Each row is a point. Each copy is the shape, with its points in the same order, turned, moved and blurred by noise. Say if it was mirrored as well.
In the rows, zero is written as 128.

Shape:
[[141 114 153]
 [121 111 139]
 [ 90  78 182]
 [130 100 119]
 [119 136 123]
 [143 153  72]]
Copy 1 (6 x 3):
[[128 120 155]
 [148 119 144]
 [177 140 199]
 [152  98 137]
 [145 134 114]
 [135 102  65]]
Copy 1 is: mirrored
Copy 2 (6 x 3):
[[140  80 124]
 [127  94 141]
 [ 90  49 158]
 [147 103 154]
 [127 119 124]
 [165 167 124]]
Copy 2 is: mirrored
Copy 3:
[[144  98 136]
 [130 106 135]
 [105 109 193]
 [117 103 121]
 [141 132 118]
 [140 134  57]]
Copy 3 is: only turned

Shape:
[[148 155 135]
 [126 161 131]
 [107 137 127]
 [ 97 159 111]
 [102 168 110]
 [153  90 125]
 [130  81 149]
 [143  96 190]]
Copy 1 (8 x 3):
[[136 165 123]
 [157 154 122]
 [152 123 125]
 [163 127 103]
 [173 140 102]
 [ 83 131 133]
 [ 98 111 159]
 [105 141 198]]
Copy 1 is: mirrored
Copy 2 (8 x 3):
[[152 144 130]
 [151 118 136]
 [132  99 147]
 [142  91 122]
 [153  84 124]
 [ 81 150 132]
 [ 77 134 172]
 [106 157 201]]
Copy 2 is: mirrored
Copy 3:
[[143 104 160]
 [151 123 153]
 [120 132 138]
 [147 153 139]
 [154 143 131]
 [ 94  74 120]
 [ 77  99 140]
 [ 72  84 186]]
Copy 3 is: only turned
Copy 4, 8 rows:
[[111  93 142]
 [109 100 121]
 [105 123 108]
 [110 111  84]
 [118 108  85]
 [131 153 165]
 [ 91 163 163]
 [ 66 134 184]]
Copy 4 is: mirrored

Shape:
[[165 108 127 100]
 [155 135  82  97]
 [100 114 154 139]
 [ 96 125 168 135]
 [119 105 132 122]
 [186 124  76 137]
 [121 138 163 130]]
Copy 1:
[[158 116 153  85]
 [125 163 166  82]
 [ 96  82 137 131]
 [101  69 149 135]
 [106 100 134  99]
 [149 179 125 100]
 [116  88 157 140]]
Copy 1 is: only turned
Copy 2:
[[170 104 133  93]
 [128  75 151  92]
 [152 133 108 159]
 [147 151 104 154]
 [163 110 120 141]
 [150  88 198  97]
 [148 152 123 131]]
Copy 2 is: mirrored
Copy 3 (7 x 4):
[[161 173 125 161]
 [128 149  99 191]
 [154 124 167 112]
 [143 145 168 106]
 [151 135 158 148]
 [168 132  80 187]
 [144 151 145 108]]
Copy 3 is: mirrored

Shape (8 x 4):
[[152 117 152 154]
 [110 167 140 142]
 [ 80 114  76 144]
 [ 97 138 163 113]
 [161 125 148 181]
 [146  87  97 113]
 [157 119  77  95]
 [111 121 112 115]]
Copy 1, 8 rows:
[[101 122 162 142]
 [135 167 132 156]
 [ 85 145  63 149]
 [118 180 139 112]
 [ 99 114 169 169]
 [ 95  92 105 108]
 [135  86  87 111]
 [112 140 101 119]]
Copy 1 is: only turned
Copy 2:
[[162 114 132 134]
 [129 120 119  78]
 [ 82  86  70 122]
 [111  95 159  92]
 [181 112 110 132]
 [100 117 118 178]
 [ 84 154 107 165]
 [ 96 109 125 124]]
Copy 2 is: mirrored
Copy 3:
[[125 144 170 149]
 [116 138 113 157]
 [ 76 158 126  75]
 [113  97 119 137]
 [118 164 177 161]
 [138 146 165  76]
 [164 163 138  74]
 [116 131 130  95]]
Copy 3 is: mirrored
Copy 4, 8 rows:
[[157 155 110 153]
 [119 168 164 144]
 [120  83 169 135]
 [ 91 159 129 168]
 [187 166 123 149]
 [140  99  97 110]
 [123 111 112  76]
 [110 121 130 132]]
Copy 4 is: mirrored

Shape (11 x 6):
[[108 107 118 139 120 102]
 [108 101 132 121 157  96]
 [139  99 125 113 137 121]
 [136 123 103 109 150 125]
 [ 84  76 140 177 165 167]
 [161 151 114 168 117 107]
 [136 172  78 132 114 133]
 [185 165 103 112 158 155]
 [105 138 169 159 100 132]
 [104 122 176 130 144  90]
 [127  70  73  96 148 117]]
Copy 1 (11 x 6):
[[115 103 126 123 108 144]
 [145 108 139  98 115 125]
 [148 118 125 115 139 148]
 [140 142 123 121 136 127]
 [ 96  99 137  46 164 154]
 [102 117 156 171 148 143]
 [ 95 177 115 163 132 131]
 [149 176 145 161 188 122]
 [ 99 128 169 115 112 196]
 [153 102 177 103 110 156]
 [148 113  70 106 130 108]]
Copy 1 is: only turned
Copy 2:
[[ 97  98 143 133 108 121]
 [105 110 172 115 135 126]
 [139  97 150 134 136 120]
 [125 106 134 140 161 121]
 [123 101 140  96 100 208]
 [115 135 130 194 107 118]
 [105 122  84 175 141 113]
 [163 136 109 189 176 128]
 [123 154 127 115  70 123]
 [117 146 185 104 107 115]
 [108  46 144 130 166 122]]
Copy 2 is: only turned
Copy 3:
[[151 103 115 131 158 103]
 [137  96 142 156 173 120]
 [139 100 142 133 134 137]
 [119 105 125 150 132 147]
 [207 152 157 162 167 120]
 [121  97 109 152  97  72]
 [ 96 126  79 151  98 118]
 [103 122 131 179  64 150]
 [139 140 138 119 145  63]
 [119 122 165 140 185  91]
 [157  76 103 132 145 179]]
Copy 3 is: mirrored
Copy 4 (11 x 6):
[[126 128 158 106 123  89]
 [110 115 194 115 132 110]
 [140 102 172 107 145 112]
 [125  98 150 108 160 114]
 [116 112 158 126  70 171]
 [149 107 117 141 122  68]
 [119 112  88 110 162  83]
 [136  65 105 139 193 113]
 [143 166 145 160 116 115]
 [108 146 195 151 133 102]
 [124  90 169  47 141 112]]
Copy 4 is: only turned
